Every row gives one point. The window is the flat piece filled in between its corners: a triangle in 3 columns, a solid with four corners in 4, and so on. A path goes straight from each point to the next, and from the last back to the first. List the points from which the path goes on through the window.

Window (4 x 4):
[[-35 -55  27 -21]
 [  0  38 -33 -33]
 [-18  46 -76  15]
 [ -9   7  -7  26]]
Path:
(1): [-26  47 -36   9]
(2): [ 27  46 -56   8]
(3): [  1 -18 -23   6]
(4): [-32   5   0  24]
(5): [-61  49 -23 -20]
(6): [ 20  -2 -60  -4]
(7): [ -1 -17 -20  16]
(8): [-32  36  18  20]
(9): [-41  11 -12 -32]
(10): [ -4 -26 -30   6]
(11): [  8   8 -47 -38]
(12): [-24  35 -21 -16]
Through the window after points: 7

Window (8 x 8):
[[ 14 -20  28 -34 -58  -6 -45  39]
 [ 10 -15  -2  21   3   6  11  29]
 [-65  24 -13  51 -12   1   7 -11]
 [-18  12  30  -5   5   0 -44  29]
 [ 21  -2 -36 -26 -22 -23 -28 -19]
 [  3  34  -5  29  14 -28  95 -38]
 [  0  21 -35 -53 -35   7 -32  53]
 [ -2  30 -29 -14 -26  36  -7 -20]]
Path:
(1): [-35 -32  -8 -12   6 -14  -3  -1]
(2): [ -1  42   7  19 -26  -6 -21  18]
(3): [ -3  12  11  15 -43  13 -41  31]
(4): [-10 -22  18 -51  -8 -30  -1   7]
(5): [-35 -14  10  11 -11   1   4 -18]
(6): [  4  36 -11  25 -10  -7   5  19]
(7): [  4  53 -32  16 -29 -24  13  18]
(8): [  8 -10 -17 -14 -12  -9  11 -20]
Through the window after points: 3

Window (9 x 9):
[[-12 -16 -22  49  27  24  28  -6  17]
 [  2   8 -29 -60  30 -56  24  -6  13]
 [-11   0 -14 -50 -31  36  30  78 -17]
 [-30  19 -24  29  40 -60   1 -11 -26]
 [-33 -27  65 -19 -36  22 -43 -49  15]
 [ -8  35 -32 -60  -3  80  -4  17 -11]
 [ 40  -7   4 -29   2 -11  33  32 -68]
 [  0   5 -47  56 -13 -33 -22 -28 -32]
 [  1  27  34 -35  -8 -47  65  17  15]]
Path:
(1): [ 28   1   7 -41  21 -32   0  47  -9]
(2): [-58  14 -40  44  -9  17  41 -27 -40]
(3): [-22 -14 -33 -36  -6 -23  60   2 -44]
(4): [ 35  39 -20  -3  32   0  -9  29  11]
(5): [ 11  -5   6   0  36 -15   7  18  21]
(6): [-34   8 -19 -16 -30 -51  26  -6 -51]
(7): [-19  -9 -17 -25  -2  17  39  17 -28]
(8): [ 17   9  -1  -3 -17  11  -7  48   5]
(9): [-13   2   5  31  35  12  -3  10  11]
(10): [-17  -6 -38 -14 -24 -44  48 -34 -24]
(11): [-26  10 -43  -9  -1  26  35 -34 -81]
(12): [ 11  -8  16 -11  -5 -16 -39  30  38]
Through the window after points: 1, 7, 9
